Each row of a before or after table is a point. One or more steps were done to the points. Then noise was added and the rows were shuffled. The steps act on how far a point lies along the listed directions, d1 being the first. Write out the steps. A step turns or swaps two directions, mirrors them in a line or flattens them onto one, adds a multiple of one to another, or multiplies one. Angles are multiples of 10 degrees, from the lower direction toward the higher: turns from -170 to 170, lines from 10 to 170 but not 90. Use the fewest steps. Two steps may share a direction if one is a turn and the other turns, adds or multiplies; they go together, in the order done. Otherwise the lowest direction goes first.

Directions:
(1): [1.86 0.21]
(2): [-0.21  1.86]
Before:
[[-0.08  0.28]
 [-0.23 -0.63]
 [-0.04  0.11]
 [ 0.54  0.15]
 [-0.19 -1.19]
 [ 0.31  0.71]
 [ 0.50 -0.10]
 [ 0.24 -0.03]
 [ 0.18  0.31]
 [ 0.32 -0.01]]
After:
[[ 0.26  0.95]
 [ 0.46  0.26]
 [ 0.18  0.45]
 [-0.03  0.25]
 [ 0.50  0.50]
 [ 0.03  0.10]
 [ 0.33  0.24]
 [-0.22 -0.88]
 [ 0.26  0.18]
 [-0.15 -1.44]]
Steps: add 0.7 times d1 to d2

Directions:
(1): [ 0.21  0.15 -0.29  0.60  3.08  0.70]
(2): [ 0.22 -2.25  1.13 -1.75  0.33  0.95]
(3): [-2.98  0.65  0.30 -0.51  0.10  0.90]
Before, 9 rows:
[[-0.44  0.71 -0.12  0.19  0.03 -0.09]
 [-0.32  0.35  0.00  0.09 -0.36 -0.13]
 [-0.65  0.00  0.30 -0.67 -0.25  0.27]
 [-0.33  0.25  0.16  0.12 -0.25  0.18]
 [ 0.24  0.29 -0.09  0.66  0.26 -0.21]
 [-0.20  0.30 -0.01 -0.06 -0.65 -0.32]
 [ 0.87 -0.85  0.03 -0.21  0.89  0.55]
 [ 0.22  0.15 -0.17 -0.08  0.06 -0.12]
 [ 0.96 -0.56 -0.15  0.31  1.11  0.45]]
After:
[[ 0.18 -0.10 -0.03 -0.28  0.11 -0.02]
 [ 0.33  0.15  0.00  0.14 -0.39 -0.28]
 [ 0.17  0.29  0.08  0.32 -0.29 -0.07]
 [-0.24 -0.54  0.15 -0.14  1.20  1.00]
 [ 0.53 -0.42  0.23  0.19  0.37  0.00]
 [-0.42  0.85 -0.19  0.05 -0.39 -0.19]
 [ 0.64  0.34 -0.16  0.25  0.05 -0.35]
 [-0.78 -0.24  0.11 -0.38  0.91  0.98]
 [ 0.26  0.08  0.02 -0.09 -0.65 -0.40]]
Steps: turn d2 and d3 by 90 degrees

Directions:
(1): [ 1.54  1.80  0.57 -2.27  1.36  0.74 -0.80  1.40  1.47  0.28  0.95]
(2): [-0.98 -1.11  1.13  0.14 -0.67 -0.16 -0.45  0.36  0.65 -2.12  3.16]
(3): [-1.78 -1.15 -0.44 -1.31  2.94 -0.65  1.88  0.15 -0.29  0.14  0.26]
(4): [ 1.00 -3.02  1.86 -0.40  0.26  0.88 -0.50 -0.68  1.46  0.91 -0.98]
(5): [-2.03 -0.20  0.38 -0.77 -0.49  2.67 -1.22  1.15 -1.77  0.98 -0.06]
(6): [ 0.84 -0.77  0.92  0.08  0.32 -2.57 -1.38  1.63 -2.01  1.24  0.45]
Before (14 x 11):
[[-0.22 -0.76  0.42 -0.21 -0.02  0.25 -0.14  0.38  0.01 -0.14  0.25]
 [ 0.24 -0.58 -0.19 -0.02 -0.30 -0.18 -0.52  0.08  0.51 -0.32  0.60]
 [-0.22 -0.99  0.16  0.01  0.16 -0.38  0.36 -0.10  0.08 -0.26  0.03]
 [-0.68  0.36 -0.17  0.08 -0.32  0.44 -0.16  0.05 -0.45 -0.32  0.63]
 [ 0.30 -0.74  0.49 -0.12 -0.13 -0.09 -0.27  0.09  0.12 -0.28  0.41]
 [-0.03 -0.20  0.16  0.03 -0.28  0.05  0.23 -0.79  0.35 -0.40  0.25]
 [ 0.64 -0.32  0.09 -0.02  0.75  0.05  0.12 -0.52 -0.24  0.75 -0.78]
 [-1.36 -0.61  0.70 -0.29 -0.35  1.63 -1.00  0.65 -0.87  0.43  0.50]
 [-0.38  0.92 -0.69  0.02 -0.17  0.75  0.30 -0.37  0.31 -0.46 -0.14]
 [-0.27 -0.96  0.73  0.08 -0.29  0.60 -0.37  0.35  0.04 -0.32  0.12]
 [ 0.35 -0.60  0.36 -0.31  0.34 -0.24  0.23 -0.11  0.25 -0.07 -0.26]
 [-0.07 -0.61  0.36 -0.31  0.53  0.16  0.63 -0.06  0.19  0.15  0.10]
 [-1.21 -1.58  0.13  0.68  0.00 -0.17  0.58 -0.62 -0.49 -0.18 -0.17]
 [ 0.00 -0.30  0.18 -0.08 -0.33 -0.08 -0.06 -0.03  0.31 -0.12  0.47]]
After (14 x 11):
[[-0.81  0.46 -0.31  0.05 -0.22  0.82  0.01 -0.04 -0.44 -0.27  0.39]
 [ 0.51 -0.51  0.42 -0.34  0.34 -0.28  0.14 -0.08  0.40 -0.13 -0.14]
 [-0.57 -0.91  0.54 -0.02 -0.26  1.03 -0.16  0.17  0.13 -0.37 -0.03]
 [-0.03 -0.24  0.09  0.00 -0.37  0.13  0.18 -0.20  0.40 -0.16  0.30]
 [-1.39 -1.33  0.05 -0.18  1.03  0.08  0.88 -0.31 -0.16 -0.04 -0.05]
 [ 0.12 -0.56 -0.35  0.09 -0.34  0.06 -0.26 -0.22  0.68 -0.45  0.39]
 [ 0.21 -0.65  0.36 -0.07 -0.24  0.19 -0.12 -0.18  0.40 -0.43  0.37]
 [ 0.02 -0.07 -0.06 -0.04 -0.10  0.03  0.46 -0.90  0.43 -0.24 -0.09]
 [-1.85 -0.57  0.67 -0.42 -0.42  2.43 -1.01  0.63 -0.99  0.46  0.36]
 [-0.11 -0.74  0.09 -0.37  0.45 -0.19  0.46 -0.06  0.46 -0.27  0.13]
 [ 0.28 -0.28  0.39 -0.50  0.54  0.34  0.49  0.07  0.35  0.22  0.13]
 [-0.13  0.98 -0.85  0.07 -0.01  0.52  0.28 -0.31 -0.12  0.09 -0.71]
 [-0.33 -0.54  0.34 -0.32 -0.09  0.63 -0.08  0.34  0.22 -0.22  0.18]
 [ 0.85 -0.41  0.35 -0.09  0.76 -0.39 -0.18 -0.16 -0.38  0.72 -0.40]]
Steps: turn d1 and d3 by -40 degrees; turn d2 and d6 by -40 degrees; multiply d5 by 1.3

Directions:
(1): [ 2.78 -0.07 -1.99  1.14 -0.85  1.00  1.12  1.08  1.35 -0.71 -0.49 -1.93
 -0.54  0.84]
(2): [ 0.51  1.05 -1.14 -1.63  2.11  2.88 -0.08 -1.09 -0.79 -0.79 -1.49  0.40
 -0.05 -1.23]
(3): [-0.10 -0.86  1.90 -1.61  0.03 -0.87  1.87  1.04  0.91 -0.40 -1.44 -1.52
 -0.85 -2.47]
(4): [ 0.29  1.35 -1.27  0.23 -0.37 -2.46 -0.01 -2.22 -0.27  1.16 -2.38 -1.04
  1.19 -0.37]
Before:
[[ 0.21  0.73 -0.88 -0.78  0.42  0.96  0.10 -0.92 -0.14 -0.12 -1.17 -0.32
   0.26 -0.44]
 [ 0.21 -0.01 -0.43 -0.35  0.60  1.14  0.38  0.30 -0.29 -0.51 -0.20 -0.04
  -0.46 -0.46]
 [ 0.31  0.03 -0.52  0.03  0.18  1.03 -0.13  0.31  0.01 -0.52  0.32  0.31
   0.00  0.38]
 [ 0.61  0.67 -1.19  0.08  0.62  0.92 -0.41 -0.78 -0.53  0.05 -0.32  0.44
   0.38  0.03]
 [ 0.43 -0.22 -0.35  1.23 -0.37 -0.03 -0.35  0.06  0.16  0.20  0.92  0.04
   0.15  1.04]
 [-0.52 -0.18  0.12  0.59 -0.74 -0.63  0.07 -0.09  0.12  0.21  0.35 -0.09
   0.15  0.22]
 [ 0.04  0.08 -0.28  0.47 -0.14 -0.02 -0.66 -0.15 -0.38  0.20  0.61  0.17
   0.14  0.67]
 [ 0.14 -0.24 -0.04  0.15 -0.40  0.71 -0.24  0.81  0.18 -0.26  0.90  0.28
  -0.21  0.74]
 [-0.16 -0.25  0.36  0.13 -0.03  0.18 -0.42  0.56 -0.29  0.49  0.76  0.68
   0.29  0.85]
 [ 0.15  0.39 -0.87  0.45 -0.06  0.14 -0.35 -0.57 -0.29  0.25  0.37  0.05
   0.20  0.78]
 [-0.21 -0.15 -0.42  0.99 -0.67 -0.52 -0.42 -0.35 -0.01  0.21  0.95  0.16
   0.33  0.26]]
After (11 x 14):
[[-0.19  0.47  0.04 -0.57  0.43 -0.37 -0.27 -0.62 -0.61  0.78 -0.83  0.31
   0.73 -0.11]
 [-0.11 -0.56  0.14  0.78 -1.27 -0.36 -0.02  0.72  0.59  0.08  1.07 -0.14
  -0.08  1.08]
 [ 0.02  0.43 -0.97  0.17  0.30  0.62 -0.40 -1.05 -0.39 -0.06  0.01  0.25
   0.37 -0.41]
 [ 0.62  0.16 -0.66  0.45 -0.67 -0.76  0.27 -0.03  0.40  0.03 -0.51 -0.66
   0.32  0.28]
 [ 0.44 -0.08 -0.57  1.24 -0.82 -0.83 -0.29  0.07  0.07  0.50  0.75  0.10
   0.37  0.90]
 [ 0.24 -0.41 -0.13  0.60 -0.78 -0.96  0.67  0.66  0.28  0.10 -0.05 -0.79
  -0.29  0.05]
 [-0.39  0.29 -0.32 -0.20  0.34  0.89 -0.04 -0.60 -0.31 -0.25 -0.20  0.28
   0.12 -0.37]
 [ 0.17  0.45 -0.52  0.11  0.18 -0.07 -0.56 -0.69 -0.55  0.28 -0.14 -0.02
   0.27  0.25]
 [ 1.19  0.52 -1.35  0.56  0.34  0.55 -0.02 -0.79  0.01  0.02 -0.68 -0.56
   0.34  0.23]
 [ 0.65  0.53 -0.79 -0.23 -0.33 -0.37  0.28 -0.38  0.18  0.12 -1.09 -0.78
   0.24 -0.16]
 [ 0.36  0.40 -1.02  0.53 -0.14  0.04 -0.28 -0.54 -0.18  0.25  0.24 -0.15
   0.21  0.78]]
Steps: multiply d1 by 2; multiply d2 by -1; mirror d3 and d4 in the line at 160 degrees
